Each row of a before or after table is a point. The points were changed in one or more steps. Then noise was added and the rows were shuffled. The steps act on how far a point lies along the listed directions, d1 being the first. Write out the steps. A step turns or swaps two directions, mirrors them in a line or flattens them onto one, adds a multiple of one to another, or multiplies one. Angles are multiples of 10 degrees, from the lower direction toward the higher: turns from -170 to 170, lines from 10 to 170 but not 90. Use the fewest steps. Two steps may share a direction if one is a turn and the other turns, adds or multiplies; they go together, in the order done. Otherwise the lowest direction goes first.
In the rows, 128 means zero.

Directions:
(1): [157 121  72]
(2): [ 72 120  99]
(3): [124 191 118]
Before, 12 rows:
[[118 143  78]
 [122 134 101]
 [111 112  98]
 [204  92 106]
 [117  30 118]
 [133 180 126]
 [157 182 127]
 [174 182  99]
 [130 142  96]
 [135 177 119]
 [169 185 101]
 [180 120 164]]
After, 12 rows:
[[128  97 111]
 [111 125  95]
 [124 202  61]
 [172  64 137]
 [132  83 156]
 [181 153 153]
 [165  64 140]
 [206 143  93]
 [121 107 110]
 [155  84 161]
 [131  83 149]
 [115  86  97]]
Steps: mirror d1 and d3 in the line at 170 degrees

Directions:
(1): [132 135  45 129 162  82 142 144 167]
(2): [ 63 129 115  78 169 145 126  72 116]
(3): [127  92  87 146 102 187  71 114 163]
(4): [ 80  72 148 195 152  94 123 126 124]
(5): [114 147 152 103 163 114  52 184 135]
Before, 13 rows:
[[142  88  74 189 108  86 143 121 169]
 [ 54 124 183  69 154 167  95  71 109]
 [127 145  88 109 113 175 178  51 127]
 [122 154 167  71 112 157 164  89  66]
 [111  95  69 176 151  71 148 160 150]
 [143  96  91 139 137 103 131  93 134]
 [110  69 141 185 154 101 143 161 142]
 [117  77 126 191 135 129 139 104 139]
 [129 116 175  82 105 189 113  88 104]
 [ 63 100 194 129 124 158 143  73  99]
 [140  94 111 127  62 184 166  63 135]
 [106 129 171  86 114 188 141  88 107]
 [183 135  86  99  66 185 140 100 137]]
After, 13 rows:
[[140 128 212 127 112 106  79 194 122]
 [127  67 134 193  85 131  84 127 154]
 [147 183 128  73 156  79 131 180 105]
 [190 199 152  58  98 127 183 130 121]
 [183 174 164 123 102  91 193 166 118]
 [103 127 190  97 145 131  46 165 105]
 [147 161 188  70 144 105 143 148  96]
 [152 178 173  81 136 113 148 168 117]
 [140  70 118 183 111 133 181 130 146]
 [169  98 127 147 108 127  90 126 134]
 [164 172 159 117 127 130  63 194 138]
 [127  67  81 187  87 157 119 129 154]
 [165  99 160 190 105 130 143 139 132]]
Steps: turn d1 and d3 by 80 degrees; turn d4 and d5 by -130 degrees; turn d2 and d4 by -110 degrees

Directions:
(1): [144 151  63 163 179 133 151 135  96  80 137  95 124 135 102  70 120 206]
(2): [ 93 124 149 134 163 133 136 106 140  85  93 142 125  63 133 213 170 190]
(3): [139 137 192 120 107 162 147 136 109  75 104  61 180 191  97 164 104 130]
(4): [124  62 116 104 102 152  89 158 111 161 111 173 144 176 149 139 101 216]
Before (11 x 18):
[[137 157 164 142 144 148 159 124 124  80 116  92 154 119 116 131 139  99]
 [153 152 125 133 115  96 156 122 128 132 136  89 133 135 121 115 110  87]
 [116 134 186 129 146 159 134 136  93  85 108  64 176 161 103 194 113 160]
 [152 160 157 141 168 146 173 119 116  50 141  17 162 163  91 156 120 139]
 [136  86 203  93  74 181 125 132 114  81  88  90 184 209 121 198 103 199]
 [126 119 191 125  95 121 116 133 145 146 105 128 127 163 134 188 130  96]
 [130 146  77 169 147 111 128 121 126 124 148 119  85 109 123  62 137 111]
 [148 123 154  98  76 154 117 155 134 153 143 123 171 181 146 121 105 105]
 [145 150 150 125 129 125 124 118 160 136 113 113 138 127 130 160 142  98]
 [151 187 125 161 134  89 168 116 138 104 158  90 122 106  98  46 143  50]
 [129 141 120 106 103  99 128 117 164 169 156 144  97 121 126 107 143  31]]
After (11 x 18):
[[142 109 217  96  93 148 128 130 137 122 135  66 174 196 124 199 104  74]
 [134 142 185 116  77  92 131 118 163 159 139 138 132 118 133 102 142   7]
 [163 156 111 129 110 152 148 152 112 114 155  85 164 176 120  66 100 136]
 [147 170 126 170 159 120 156 133 119  92 126  69 113 159  99 117 130 138]
 [150 142 142 125 101  94 149 124 135 148 129  99 138 139 129 125 109  71]
 [120 126 185 128 127 155 128 139  91 108 113  66 179 178 104 178 105 139]
 [152 163 128 139 148 123 135 116 151 116 119  93 127 122 118 134 143 105]
 [160 118 158 122 101 177 147 135  94  52 113  57 178 223  98 128  91 207]
 [140 163  86 135 143  99 151 109 151 128 160 117  86 103 105  80 149  65]
 [131 140 189 127 119 153 144 130 133 106 116 107 158 132 126 145 134  70]
 [106 100 126 133  96 114  99 125 156 173 128 164  94 109 156 125 143  80]]
Steps: mirror d1 and d4 in the line at 70 degrees; add -0.3 times d3 to d2

Directions:
(1): [ 36 124 140 143 129 110  80 106 176  50 122 125 113 166  98 144 106 117
  92  88  96 161 157 108 200 157 142 106 116 132 135 205]
(2): [193 180 150 149 135  85 145 105 103  65 182 102 139 170 211 132 101 142
 140  95 144  86 139 155 178 162  67 163 148 157 153 133]
(3): [149  99 146 117 161 124 161 189 171 144 168 185 150  96 138 217 161 117
  52 132 185  95 165 107 150 133 139 125 125 192 106 152]
(4): [191 100 143  74 167 151 122 126 103  75 126 208  86 200 120 123 143 145
 103  81 104 138  45  94  97  87 134 115 108 133 154 145]
Before:
[[142 102 118 115 159 154 130 121 112  89 112 148 110 161 112  84 122 124
  144 123  98 137  68 101 112  87 112 125 120 119 142 119]
 [146 153 146 132 114 116 107  64  98  53 125 103  99 172 157  43 108 139
  161  76  86 138 105 153 137 129 109 142 142 100 164 144]
 [145 121 137 123 168 136 125 156 138 111 159 202 122 161 133 169 155 135
   70  84 132 122 131  91 140 107 140 124 111 164 129 164]
 [126 134 147 166 119 128 131 103 127 142 120  77 128 131 138 107 119 126
  146 126 122 126 134 131 134 177 120 130 135 110 132 103]
 [143 105 142  84 163 134 130 171 134 125 120 191 108 142 118 159 145 112
  106 122 143 115 119 104 152  90 147 104 111 143 142 146]
 [136 175 157 149 135  84 164 149 161 110 204 114 164 102 201 182 142 136
  101  98 162  64 207 135 215 188  71 144 141 200 144 131]
 [173 124 119 137 127 150 158 151  98 181 131 139 133  81 129  83 163 139
  149 156 157 120  88 107  75 107 114 153 116 100 117  81]
 [149 146 128 133 148 128 134 123 135 134 156 107 142 145 160 155 129 138
  120 139 119 115 151 133 152 147 112 144 147 135 141 127]
 [136 135 133 135  99 149 171 148 114 210 117 102 141  83 111 121 148 124
  151 183 161 114 136 162  91 117 119 134 132 107  98  73]
 [125 150 154 144 139  75 150 123 145  53 169 125 148 159 209 206 116 118
   91  93 167  94 205 127 230 188  76 141 136 183 155 187]
 [130 141 117 150  98 135 118  80 106 103  89  82 124 118 127  65 109 135
  171 113  88 139 125 140 125 131 108 133 134  86 120 112]
 [200 110 109  97 137 158 158 159  88 169 114 166  99 148 124 100 147 135
  134 155 135 121  53 126  52  86 136 143 106 117 164  79]
 [ 81 168 165 192 127  65 133 149 194  75 192 108 165 114 165 180 102 121
   79  99 142  80 243 139 226 199 106 150 143 189 121 187]]
After, 13 rows:
[[141 128 103  84 111 177 131 115  81 190  81 136  97 116  96  40 161 155
  195 131  72 147  60 118  41  86 131 110 114  76 155  46]
 [227 143 122 107 121 158 149 120  50 169 107 148 103 143 130  29 131 162
  200 129  84 111  46 141   8  76 122 151 129  83 147  44]
 [ 77 114 160 114 129 143 110 115 148  73 110 156  91 186  73 133 130 126
   94  96 104 160 107 115 156 121 135 100 105 113 130 178]
 [ 19 121 115 165 109 113 110 151 193 126 116 104 126 116  91 153 114 100
   88 152 131 149 181 124 180 161 155 124 108 134 140 171]
 [173  91 138 116 149 145 156 155 150 114 130 180 134  96 127 169 157 127
   72 105 147 105 138 101 132 118 129 121 120 161 100 145]
 [103 177 102 182  99 121 119 106 102 174 132  74 146 110 145  86 117 134
  178 140 116 129 168 151 125 133 116 152 138  98 123  96]
 [ 96 115 121 162 147 124 152 156 162 128 144 108 162  88 132 144 122 100
  115 159 152 106 170 121 168 135 108 136 136 156 111 129]
 [ 98 162 125 145 111 105 115 123 118 137 111  79 130 118 145 103 103 109
  183 150 129 116 165 156 175 133 117 126 135 101 144 117]
 [ 48 112 133 156 130 132  99 136 170  92 123 140 120 117  85 114 142 123
   93 111 122 160 133  78 167 145 139 121 100 112 118 182]
 [137 122 115 113 145 161 123 125 126 166 120 122 125 139 116 127 142 139
  134 152  99 144 114 120 104 118 142 127 136 105 139 111]
 [158  94 159 125 151 151 141 136 135 142 124 153 112 143 120 142 147 128
   99 111 132 124 100  99 112 147 142 115 120 134 130 119]
 [182 119  94  93 104 164 164 113  48 209  68 120 121 109 143  75 149 135
  209 173 126 137  84 139  27  90 118 132 129  71 146  44]
 [165  94 143 115 138 141 173 174 152 186 148 168 149  47 139 153 177 115
   82 145 182  94 162 132 102 111 151 133 138 165 103 120]]
Steps: turn d1 and d2 by 140 degrees; turn d3 and d4 by -170 degrees
